Every row gives one point. Each copy is the shape, with its points in the same order, turned, moved and blurred by noise. Say if it was mirrored as well.

Shape, 7 rows:
[[  6.2  -1.9]
 [-10.5   1.1]
 [ 28.5 -12.6]
 [ -8.2  30.3]
 [-21.7  24.8]
 [ -5.9  -2.7]
 [ -1.3 -26.8]]
Copy 1, 7 rows:
[[  8.1   4.4]
 [ -3.1  -9.7]
 [ 28.4  15.9]
 [-28.1   9.1]
 [-29.2  -5.4]
 [  2.4  -6.3]
 [ 25.7 -17.5]]
Copy 1 is: only turned
Copy 2, 7 rows:
[[ -8.6   2.4]
 [  7.2  -1.5]
 [-35.0  -3.3]
 [ 14.3  22.7]
 [ 24.0  16.0]
 [  1.2  -7.1]
 [-14.0 -28.3]]
Copy 2 is: mirrored
Copy 3:
[[  1.6  11.2]
 [  1.0  -6.3]
 [ -6.0  34.8]
 [ 30.9  -8.1]
 [ 23.9 -20.5]
 [ -1.5  -0.5]
 [-24.9   6.4]]
Copy 3 is: mirrored
Copy 4 (7 x 2):
[[ -1.7  12.9]
 [ -1.6  -6.3]
 [ -1.8  35.7]
 [-23.1 -11.4]
 [-21.3 -17.9]
 [ -2.0   6.0]
 [ 27.5  12.0]]
Copy 4 is: only turned

Shape:
[[ 27.8   8.9 -26.4]
 [  8.8 -35.0   0.2]
 [  5.1 -16.3  15.5]
 [ 22.6  -1.4   6.1]
 [-15.2   6.6  31.3]
 [-11.1   5.0   1.7]
 [  9.3  -3.7 -15.8]]
Copy 1 (7 x 3):
[[-28.9 -15.4 -22.0]
 [-17.2  16.0  23.0]
 [  2.3   5.7  16.7]
 [ -4.2 -16.9   3.6]
 [ 39.8   0.1   1.1]
 [ 11.9   8.8 -16.7]
 [-12.7   2.5 -10.0]]
Copy 1 is: only turned
Copy 2 (7 x 3):
[[-12.5   0.0 -40.0]
 [ 37.2  -1.1 -14.7]
 [ 22.1   6.6   2.4]
 [  3.9  14.7 -13.2]
 [  2.3   1.0  30.3]
 [ -1.0 -13.4   4.6]
 [  3.1  -8.7 -22.4]]
Copy 2 is: only turned
Copy 3:
[[-38.1 -20.7  -5.8]
 [-11.4  15.0 -36.5]
 [  6.7   2.8 -25.3]
 [ -6.1 -18.2 -19.6]
 [ 29.2   4.0  -0.1]
 [  0.5   6.8   5.2]
 [-22.4   0.2  -7.7]]
Copy 3 is: mirrored

Shape, 9 rows:
[[ 26.0  -2.7 -33.3   2.2]
 [ 31.5  16.1  12.5 -13.4]
 [  8.7 -20.9  -8.9  16.8]
 [-13.6  24.7  -1.9 -18.0]
 [-10.3  -2.6  -6.3 -16.9]
 [-11.1   3.1   4.0  25.8]
 [ -7.7 -13.0 -15.2  22.0]
 [ -2.2   2.0 -11.0 -13.0]
 [  5.4  30.4   9.1  23.1]]
Copy 1, 9 rows:
[[  1.3  39.7  -7.3  25.4]
 [  2.9  -4.9   3.6  42.9]
 [  2.8  23.3  20.9   1.9]
 [-17.9 -15.0 -22.2  11.2]
 [  0.8  -2.7 -14.3  -0.3]
 [-25.8   4.6  17.8  -2.0]
 [-16.0  25.5  14.5  -9.7]
 [ -2.0   7.6 -13.1  10.7]
 [-34.6  -4.4  14.5  27.0]]
Copy 1 is: mirrored
Copy 2 (9 x 4):
[[-32.5 -20.6   2.4  22.1]
 [ 13.7 -23.7  23.9  14.7]
 [-10.7   2.7 -18.5  21.0]
 [ -3.9   0.1  25.6 -19.9]
 [ -5.6  -5.8  -0.4 -17.7]
 [ -3.9  29.5   2.6  11.1]
 [-16.9  16.8 -13.0  13.2]
 [-11.1  -7.4   4.4  -9.1]
 [  1.7  19.4  32.7  22.3]]
Copy 2 is: mirrored

Shape:
[[-18.3   8.0  -8.5   5.0   9.3  23.4]
 [ 15.9  -4.3  24.1  28.5  -9.3 -22.4]
 [ -4.8 -18.5 -10.8  13.7 -14.3  -0.9]
 [ -9.9  -7.2  35.6  -4.8 -12.4  19.4]
 [-28.1   5.4 -29.2 -20.0  13.2 -29.3]
 [-25.1   0.7   2.6 -16.1  15.1 -29.0]
 [  7.2  26.5  10.2  -1.9  -8.1   2.6]
 [ 13.5   1.4  -6.2  -1.3   9.3 -11.4]
 [ -5.8 -19.0 -22.3  10.2   1.4  27.6]]
Copy 1 (9 x 6):
[[ -5.7  -5.0  14.4  -5.8 -18.1  18.8]
 [ 34.3  22.8  -3.7   2.1   0.6 -26.3]
 [ 28.2  -1.6   9.2 -10.9   8.9  10.8]
 [  7.0   7.1  35.4  21.5   9.3  -7.6]
 [  1.4 -48.4 -17.2 -26.6  -5.1  -7.5]
 [  2.4 -33.8   1.1 -11.8  -3.5 -28.2]
 [ -2.0   5.7 -12.9  21.0  -0.2  -3.8]
 [ -0.2   4.7 -12.6 -15.3   5.2  -9.1]
 [  6.2   2.0  17.8 -22.8   2.1  30.5]]
Copy 1 is: mirrored
Copy 2, 9 rows:
[[  3.7 -19.5  -5.9 -10.1  21.7 -12.3]
 [ -9.6 -26.3   1.2 -13.8 -48.8  -4.9]
 [-10.0 -22.7  19.5   6.9  -8.9 -14.3]
 [-33.0 -21.2 -24.5   1.2  -3.8   6.9]
 [ 17.5  22.1   1.2  10.3  -1.2 -46.7]
 [ -2.7  17.7 -13.6  -1.7 -14.3 -38.4]
 [ 14.9 -14.2 -21.1  -0.7 -13.7   8.0]
 [  8.8   3.4   7.7 -11.5 -16.8  -4.6]
 [ -6.8 -21.7  25.2  -4.7  22.5  -5.9]]
Copy 2 is: mirrored
Copy 3, 9 rows:
[[-16.1 -20.3 -21.7 -15.2 -11.5   9.7]
 [  5.6  17.0  28.9  30.5  -4.5  23.8]
 [  4.4  -4.8 -11.0  19.1   2.9   1.9]
 [-23.8  35.4 -14.9  -2.9 -10.3  11.4]
 [ 19.7 -20.0   7.9 -15.6 -16.1 -37.0]
 [ 15.5   4.7   8.5  -9.5 -25.6 -26.2]
 [-10.2   5.5  16.8 -19.4   4.3  18.3]
 [-11.8  -7.2  15.6   9.5   3.4 -11.7]
 [-16.4 -28.1 -27.1  13.2   0.3   4.3]]
Copy 3 is: mirrored
Copy 4:
[[  4.8   7.1 -29.1 -16.3 -16.2  -4.7]
 [ 11.1   0.4  33.5  12.8  -9.5  13.2]
 [ -2.1   9.6  -3.5 -11.3   4.1  25.4]
 [-16.9  34.7   2.8  10.3 -22.0  -7.6]
 [ -8.1 -30.5 -40.5  13.5  19.7   8.5]
 [ -7.2 -15.6 -26.6  32.8   3.5   3.3]
 [ -2.6  -3.2   6.5  -3.5  -6.9 -26.3]
 [ 17.1  -3.1  -3.6   4.6  11.2  -3.7]
 [  9.4  24.0 -25.2 -27.9  -1.4  14.0]]
Copy 4 is: only turned

Shape:
[[ 18.9   3.3   6.5 -13.8  -7.9 -16.6  14.5 -60.4]
 [-43.0   9.4 -10.6  -9.8   6.5   5.2  18.5  -0.9]
 [ 18.4   8.6 -15.7  -7.3 -15.0  -1.2  17.1  -0.6]
 [  8.9   5.6  16.0   1.2  25.3  18.4   9.8   1.2]
 [-13.9  15.5   4.7 -11.1  22.0   2.2 -34.7  21.9]
 [ 20.6   1.4 -10.2  39.7   3.6  10.7  13.5  -3.3]
 [ 21.2  -6.6 -12.1  -5.4 -16.5  -1.5   6.5  17.3]
 [ -1.3  -9.9   3.0 -12.4  26.3 -43.3 -30.2  19.3]
 [-15.2   5.2   7.4  -1.9 -22.1  -4.2  15.7  -1.5]
 [ -3.0  -1.4  -3.6   0.0  -6.3   7.1  10.7  10.9]
 [  8.7 -17.8  -8.0  -1.4   2.8   9.4 -17.8  15.0]]
Copy 1 (11 x 8):
[[ -2.6  -6.4  11.7  -1.3 -21.5  14.5 -69.6  -0.2]
 [ 30.3  14.6 -19.5   5.9  35.5  15.3 -17.9   7.7]
 [  9.4 -26.2 -20.4   4.1 -10.4   7.9 -15.2   6.1]
 [-13.0   5.7 -27.2 -22.4   9.0   9.0 -11.5 -18.2]
 [ 18.1  31.8 -14.2 -17.4  -2.3  -5.1  19.8   1.3]
 [ 13.8 -32.1  -9.8 -16.2   9.7  -3.9 -12.8 -37.5]
 [ -2.0 -31.6  -9.2   5.1  -2.5   2.0   5.0  11.1]
 [  5.1  21.7  31.2  -3.5  -5.0  15.4  27.2   8.7]
 [ 22.9 -16.4 -10.4 -16.0  18.7   8.9 -24.7  24.1]
 [  8.8 -10.5 -14.5  -8.4  12.0  -2.2  -8.0   6.0]
 [ -3.0  -5.9  -5.0   2.1   5.0 -21.0   8.6   0.9]]
Copy 1 is: only turned
Copy 2 (11 x 8):
[[ 22.2 -31.9  41.1 -20.6 -14.8   5.1 -23.8 -19.9]
 [-25.9   6.4  -3.8 -33.0   3.5  31.0   0.9   7.0]
 [  7.7 -32.0   0.0  -4.7  12.2   3.0  -1.6  12.0]
 [ 18.7   5.3  -8.5 -25.8   0.7  -6.3  21.3  -8.5]
 [  1.7  10.7 -27.6   5.9   2.7  30.5  26.2 -31.0]
 [ 29.8   1.2   4.7   2.4  -3.6 -10.6  -0.1  30.4]
 [  1.9 -33.3  -7.5  11.6   7.3  -4.2  11.7   9.0]
 [-13.5  12.2   5.8  31.3  14.1  14.1  22.5 -42.9]
 [-11.6 -19.9  11.8 -14.9 -10.3  20.0  15.4  10.9]
 [ -4.4 -13.5  -6.4  -5.4  -2.3   6.5  16.6  13.1]
 [ -2.2 -10.6 -23.5  17.0  -6.5  -5.6  11.4  -7.8]]
Copy 2 is: only turned
